Every row gives one point. The ring and each string are closed loops that go straight from each point to the next, and from the last back to the first. Before rounding, they use only three directions, however many columns there are. Count how often each string passes through the ring. Passing back the other way cancels.

Ring, 8 rows:
[[ 49 -20   8]
 [ 51  15  26]
 [ 38  37  25]
 [  4  43  -1]
 [-24  17  -8]
 [-33 -14   0]
 [-20 -41   3]
 [ 20 -46  -3]]
String:
[[ 16 -30 -27]
 [  9 -15   3]
 [ -4 -37  27]
 [-22 -70  17]
 [-29 -63  19]
 [-28 -53 -14]
 [ -9 -24 -23]
 [  0  -9   6]
 [-26 -20  32]
 [-66 -31  21]
 [-44 -17 -14]
 [-12  -6 -22]
 [-10  -6  14]
 [-27 -11  22]
 [-54 -20  12]
 [-42 -22 -15]
 [-66 -41  18]
 [-40 -35  25]
 [-13 -22  17]
 [ -3 -20   0]
 [ -8 -27  22]
 [-18 -59  23]
 [ -7 -76 -14]
 [ 14 -27 -27]
 [  9 -14  11]
 [  6 -30  23]
 [  9 -69   8]
 [ 18 -64 -33]]
Times through: 4
String:
[[ 27 -28  28]
 [ 16  -6   7]
 [ 43 -22 -17]
 [ 57 -39 -20]
 [ 45 -49   5]
 [ 20 -39  28]
 [ 15 -20  -1]
 [  4 -24  25]
 [-13 -56  31]
 [-25 -70  -3]
 [-15 -46 -23]
 [ -1 -23 -17]
 [ -9 -23  27]
 [-22 -48  27]
 [-22 -78   0]
 [  7 -49 -24]
 [ 19 -24 -26]
 [ 36 -66 -24]
 [ 41 -57   9]]
Times through: 0

Ring:
[[ -9 -27 -34 -16 -15  -4   8 -31]
 [-15 -21 -31  -3  -6 -14  -4   1]
 [-15  -7 -15  12   4 -18 -18  38]
 [ -9  10   6  21  13 -13 -27  63]
 [ -1  20  23  20  16  -1 -24  68]
 [  4  20  29  14  14  10 -14  58]
 [  9  12  25  -1   6  22   3  27]
 [ 10   1  13 -14  -5  27  15  -8]
 [  7 -15 -11 -27 -17  21  21 -47]
 [  1 -23 -24 -27 -20  12  18 -53]]
String:
[[  1  24  33  23  21   6 -19  84]
 [  0   9  16   8   9   8  -6  45]
 [  3   8  12   1   2   9  -7  21]
 [  9  16  24   2   4  16  -8  24]
 [  5   6  10  -3  -1  11  -4  10]
 [  2  -1   8  -4   2  15   7  18]
 [  4  -3   8  -8   0  19  13  10]
 [  2  -2   1  -6  -3  10   2   3]
 [  9   1   5 -15  -9  18   4 -22]
 [ 14 -10   0 -32 -19  32  25 -58]
 [ 10 -21 -13 -37 -23  31  34 -69]
 [  2 -23 -18 -28 -17  19  27 -45]
 [ -1 -12 -11 -13  -8   9   9 -13]
 [ -2 -17 -18 -16 -12   8  12 -24]
 [ -6 -27 -29 -21 -15   5  18 -34]
 [ -4 -16 -19 -12 -10   2   6 -16]
 [ -2  -9 -14 -10 -10   1  -2 -17]
 [-14 -30 -42 -14 -16 -12   4 -31]
 [-26 -42 -58  -7 -11 -25   5 -10]
 [-17 -22 -31   0  -3 -15  -2  12]
 [ -8  -9 -13   1  -2  -7  -7  14]
 [ -5  -2  -7   2  -2  -5 -12  12]
 [-13  -2 -12  15   5 -20 -25  40]
 [-18   1  -8  26  14 -26 -30  72]
 [-15   3  -1  23  15 -17 -23  74]
 [ -6   2   2   9   6  -3 -12  39]
 [ -2   6   6   7   4   0 -14  29]
 [  0  24  24  22  15  -4 -31  65]
 [  0  30  36  30  24  -1 -30  95]]
Times through: 4
